Rows are points. Any point is a mix of the corners, with weights that add up to 1. It lies inside the corners' shape when no weight is negative. Is each point inside? If not, which corners have a negative weight?
(in the rows, 128 means zero)

Corners:
(1): [ 89 105 149]
(2): [135  61 153]
(3): [125 122  41]
(4): [110 138 168]
Points:
[106 150 101] -> outside (2)
[113 127 132] -> inside
[123  76 149] -> inside
[128 106 113] -> outside (1)
[102  98 145] -> inside
[101 101 116] -> outside (4)
[ 98 112 143] -> inside
[125 105  92] -> inside
[126  77 145] -> inside

Corners:
(1): [153 104  91 160 106 112  55 156 146]
(2): [ 69 130 134  92  91 127 194 109 154]
(3): [142 207 117 158  79 166 131 189 135]
(4): [116 102 146 116  63 147 140 168  71]
(5): [146 129  59  99  83 139 164 149 112]
(6): [136 140 135 106 108 156  94  93 109]
(7): [172  81 130 119  57 115  95 192 121]
(8): [168  51 126 154 133 163  72 137 134]
(9): [135 110 175 136 147 146  90 170 121]
(10): [152 155  98 154 119 102 109  51 118]
Points:
[181 143  90 165 152 144  58  93 125] -> outside (2, 4, 7)
[145 136 115 142 110 125 112 106 119] -> inside
[142 101 118 135  86 140 117 153 113] -> outside (6, 9)
[146 136 116 127  86 135 110 145 100] -> outside (2, 8)
[130 135 132 124 111 151 126 139 112] -> outside (1, 7)
[132 163 119 129  82 137 132 158 122] -> outside (8)
[124 163 111 118  77 130 140 127 118] -> outside (8, 9)
[128 131 120 121  89 131 131 135 116] -> outside (8)
[138 128 122 129  88 129 112 155 122] -> outside (8)

Corners:
(1): [102  29 155 101 108 177  92 136 102 122 137 106 134 114 130 115 135  82]
(2): [120 113  85 165 189 151 139 167 147 205 146 163 206  97 144 130  78 151]
(3): [150  92 156 103 169 181 146 124 144 113  97 121  99 101 208 129 104 111]
(4): [113  65  87 163 161 186 134 151 131 105  83 107 187 105  73 183  82 122]
(5): [106 171 142 110 149 144 101 177 151 192 146 113 201 145 108 187 174 103]
(6): [ 85 117 107 117 150 131 113 185 122 110 104 152  97 125 117 126 165 123]
(7): [103 133 107  98 150 152 124 138 163 143 121 147 194 127 200 165 185  85]
(8): [125 124 124 133 109 131 125 169 100 169 153 202 132 103 115 116 132 142]
(9): [104 103  97 126 154 135 102  69 168 207 116 110 144 113 125 150 154 132]
(10): [135 179 114 164 187 103 107 141  43 166  99 119 137 112  98  76 188 197]
(11): [ 97 126  68 136  78 144 168 165 107 102 118 164 113 155 138  90  97 128]
(12): [ 99  87 119 188 145 173 173 104 152  85 174 104 103 141 121 136 161 159]
(13): [149 130 140 157 142  94 151 149 105  77  80 131 150 146 121 131 163  84]
(14): [ 69 102 176  95 126 170 155 147 154 215 150 122 153 137 167 183 178 140]
(15): [105 106 119 104 163 153 120 122 110 124 111 170 132 190  62 154 102  86]
(16): [119 108  97 101 151 137 157  73  96 107 142  84  72 120 135 115 197 111]
(17): [193 102  75 149 183 142 130 161  90 117 148 151 144 138  97  90  98 192]
(18): [165 155 110 129 128 172 197 163 116  80 123 159 100 157 143  54 169 120]
(19): [ 83  89 145 109 166 135 123  96 151  89 155 128 124 110 120 113  92 164]
Points:
[118 108 122 139 139 149 137 152 122 135 129 147 141 128 118 125 124 135] -> outside (7, 16)
[104 119 120 133 166 146 131 128 146 148 121 128 154 117 126 153 141 128] -> outside (1, 11, 17)
[115 109 109 128 143 147 140 132 133 123 126 125 142 145 120 134 144 115] -> outside (3, 8, 10)
[109 108 108 112 126 150 139 168 123 130 134 157 160 136 129 137 127 107] -> outside (3, 9, 10, 12)
[115 122 110 136 179 147 128 122 128 146 124 120 141 124 115 134 146 151] -> outside (1, 8, 11, 13)
[117 112 117 137 150 152 144 147 130 137 126 135 147 127 129 133 137 129] -> inside
[102 103 131 122 135 160 137 146 142 140 127 139 149 134 132 146 135 109] -> outside (10, 16, 17)
[118 118 116 129 140 146 132 147 121 147 133 145 142 122 125 132 137 128] -> inside
